Each row is a point. To make a cloud, some directions were put in groups of two or more. Within a group, all points are equally far from the middle, so they leave a hole (a ring in 2 directions, a hollow ball in 3). The other directions are filled evenly. Then the cloud was stretched, turned, moved and blurred a little. Count the holes, and give their numbers of directions, smallest first.

Cloud (19 x 3):
-.34  .13  .30
-.39  -.29  -.07
-.31  -.05  .37
-.39  .06  .06
.10  -.28  .47
-.21  -.02  .64
.43  -.08  .33
-.35  .00  .28
-.01  .41  .13
-.17  .26  -.19
.07  -.39  .20
.42  -.13  .38
.50  .04  .46
.40  -.02  .01
-.33  -.04  .33
.00  -.29  .43
-.39  -.16  .06
-.16  .27  -.19
-.25  .25  -.07
Holes: 1 (2)

Cloud (30 x 4):
.18  -.19  .34  -.40
.13  .40  .39  -.04
.31  -.16  .48  -.06
.20  -.13  .22  .38
-.36  .29  .28  -.20
.43  .20  .34  -.21
-.34  -.15  -.42  -.01
.30  -.18  .45  -.19
.25  -.19  .40  .20
.07  .46  .33  -.07
.28  .36  -.28  .12
-.48  .04  .30  .25
.01  -.13  .23  -.50
-.36  .12  -.45  -.06
.35  -.18  -.28  .10
-.46  .05  .26  .32
-.20  .09  .25  .45
.16  -.08  .28  .39
-.41  .14  -.37  .20
.01  .06  .38  .38
.37  -.06  .45  -.18
.39  -.03  .32  -.36
.00  .21  -.21  .42
-.06  -.18  -.44  -.21
-.02  -.26  .35  -.37
-.23  -.22  -.42  -.07
.31  -.15  -.37  -.18
.00  .00  -.24  -.50
.09  -.48  .01  .11
-.16  -.46  .26  -.07
Holes: 2 (2, 2)

Cloud (46 x 6):
-.35  .28  .19  .04  -.08  .01
.01  .50  -.12  -.04  .09  -.32
-.16  -.43  -.15  .22  -.56  -.44
.07  .14  -.19  .69  -.15  -.03
.21  -.24  -.56  .33  -.50  .10
.32  -.05  -.56  -.14  -.33  -.25
.05  .08  -.60  .04  -.01  -.52
.18  -.41  -.01  .36  .28  .05
-.16  .07  -.39  -.11  -.14  -.45
.21  .53  -.02  -.03  -.27  -.21
-.11  -.03  -.46  -.05  .09  -.10
-.01  -.44  -.17  .53  -.04  -.10
.13  .15  .19  -.15  -.43  -.54
.38  -.23  .14  .21  -.27  .24
.10  -.24  -.21  .01  .39  -.11
.03  -.43  -.21  .47  .29  .20
-.53  .01  .02  .26  .01  -.19
-.11  -.33  .08  .39  -.48  -.29
.07  .55  .10  .20  .21  .06
.06  .19  -.40  -.29  -.24  -.11
.14  .27  .36  -.07  -.26  -.06
.26  .06  -.38  .04  .35  .08
-.35  .17  .26  -.06  -.11  .03
.24  -.23  .25  .16  .40  .05
-.16  -.22  .32  -.09  -.34  -.03
-.36  .07  -.15  .03  -.57  -.45
-.26  -.15  .34  .14  -.49  .35
-.49  -.14  -.15  .16  .09  -.23
.46  -.24  -.24  .25  -.10  -.31
.48  .20  .12  .06  -.21  -.10
.16  .26  -.66  .23  .07  -.49
.18  -.21  -.31  -.17  .02  .08
-.17  .08  -.02  -.19  -.10  -.40
-.11  -.38  -.35  .36  -.17  .38
.51  -.01  -.05  .20  .01  .19
.21  .30  -.49  -.03  .00  -.36
-.18  -.13  .12  .65  -.06  .01
.32  .46  -.47  -.01  -.28  -.36
.06  -.39  -.43  .02  -.35  -.33
.24  -.29  -.50  .16  -.12  -.07
.17  -.24  -.66  .44  -.31  -.37
-.30  -.02  -.19  .68  -.19  -.34
-.28  -.19  -.45  .10  -.19  -.06
-.12  -.24  -.56  .22  -.09  -.09
-.02  .42  -.06  .13  -.37  .46
-.20  -.18  .43  .31  .12  -.03
Holes: 1 (4)

Cloud (79 x 8):
.15  .02  -.09  .68  -.27  .31  .19  -.12
-.24  -.18  .20  .11  -.47  -.41  -.10  .22
-.15  -.03  .34  .18  -.46  .14  .22  -.42
.24  -.19  .12  .40  -.19  -.29  .44  -.53
.03  .52  -.25  .39  -.23  .07  -.07  -.41
-.04  -.30  -.16  .02  -.45  .04  -.58  -.21
.09  .01  .46  .40  .35  -.14  .06  -.03
-.20  .01  .29  .44  -.14  .39  .06  -.39
-.11  -.32  -.40  .53  -.03  -.13  -.38  .23
-.13  .29  -.50  .29  -.43  .01  -.06  -.32
-.35  -.18  .11  .55  -.12  -.43  -.14  -.38
.25  .45  .12  .17  -.24  -.36  .15  .26
-.08  -.25  -.27  .21  -.21  -.61  .03  -.22
.30  -.45  -.19  .60  -.23  .14  -.03  -.36
-.38  -.39  -.09  .10  .01  .13  .11  .08
.36  -.43  .24  .37  .19  -.29  -.01  -.57
-.44  .15  .01  .59  -.10  -.35  -.03  .17
.38  -.19  .61  .05  .13  -.31  .31  -.25
.22  .32  .09  -.29  -.26  .26  -.11  -.13
.60  -.27  .46  -.10  -.18  -.10  .17  -.33
.35  -.35  .32  .34  .36  .09  .04  -.27
.16  -.31  -.08  .17  -.19  -.49  .43  -.14
-.02  -.40  -.08  .29  -.19  .02  -.66  .12
-.10  .08  -.46  .26  .04  .03  -.11  .42
.17  -.34  -.07  .41  .26  -.20  .36  -.46
.38  .06  -.28  .30  .01  -.47  -.05  .07
-.15  .12  .22  .48  -.41  .41  -.27  -.26
.34  -.22  -.27  .40  .26  .08  -.27  .12
.08  .16  -.04  -.07  -.63  .24  -.16  -.26
-.07  .34  .35  -.07  -.21  -.22  -.15  .31
.17  -.04  .06  .31  .03  -.15  .51  -.60
-.14  -.02  -.20  .51  -.09  .10  .41  -.40
-.06  .36  .25  .08  .30  .08  -.18  -.34
.03  .12  .02  -.02  -.25  .30  .15  .29
.22  .14  .19  -.10  -.27  .37  -.08  -.46
.06  .15  .53  .33  -.30  -.19  -.39  -.19
.30  -.69  -.26  .01  .15  -.14  -.12  -.23
-.13  -.12  .14  .22  -.16  .04  .32  .34
.23  -.23  .35  .38  .14  .19  .28  -.45
.28  .47  .00  .38  .13  -.15  -.01  -.35
.08  -.40  -.29  .22  .21  .41  -.17  -.22
-.20  -.30  .14  .42  .18  -.17  .31  .10
.06  -.24  .15  .37  .30  -.57  -.02  -.23
-.04  .46  -.08  -.13  -.21  -.35  .31  -.19
.06  -.26  -.23  .49  -.50  .08  -.33  -.47
.25  .40  -.11  .45  -.05  .17  .28  -.23
-.15  .02  -.56  -.08  -.10  .20  -.27  -.23
.12  -.05  .19  .07  -.14  .08  .49  .10
.00  -.12  -.08  .62  .23  -.36  -.13  .04
-.07  -.11  -.03  .68  -.08  -.06  -.54  -.11
.22  -.05  .02  -.14  -.05  .16  .24  .28
-.46  -.19  -.10  .44  .09  -.27  -.21  .21
-.10  .19  .10  -.25  .29  -.09  .27  -.30
.27  -.25  -.27  -.29  .29  -.08  -.07  -.42
.05  .02  .42  .17  -.51  -.11  -.42  -.32
.13  -.37  -.26  .29  -.55  .30  -.19  -.01
.39  .23  -.21  .20  -.24  -.24  -.35  .16
.12  -.34  .00  -.05  -.64  -.20  -.05  -.09
.33  -.03  .04  .21  .25  -.19  -.50  -.12
-.01  -.46  .13  .28  .23  -.36  -.38  -.13
.35  .38  -.23  .28  -.08  .00  -.36  -.04
.59  -.04  .01  -.34  .12  -.07  -.10  .08
.71  .07  .31  .22  .00  -.15  .18  -.46
.47  -.52  .27  .38  -.23  .01  -.25  -.19
.76  -.15  .26  .19  .10  -.10  -.16  -.25
.30  .31  .12  .33  -.33  -.31  -.20  -.46
.24  -.08  -.17  .37  -.06  -.24  -.58  -.04
.00  .05  .02  .20  -.17  .55  -.33  -.33
.27  -.35  -.08  .15  .47  -.41  .08  -.26
-.23  -.30  -.53  .55  -.33  .08  -.35  .04
.30  .02  .31  -.42  .25  -.13  .00  -.32
.09  -.23  .09  -.22  -.10  -.48  -.33  .13
-.04  -.13  -.31  .66  -.27  -.03  -.51  .06
-.35  -.17  .02  -.07  .02  -.11  -.25  -.55
.42  .24  .26  .09  -.09  -.09  -.47  -.22
.04  -.72  -.15  .16  .24  -.14  -.06  -.25
.06  .17  .00  .08  .23  -.63  .20  -.17
.39  .20  -.42  -.05  -.27  -.06  -.03  -.36
.03  .43  .30  -.22  -.41  -.13  -.13  -.10
Holes: 2 (4, 4)
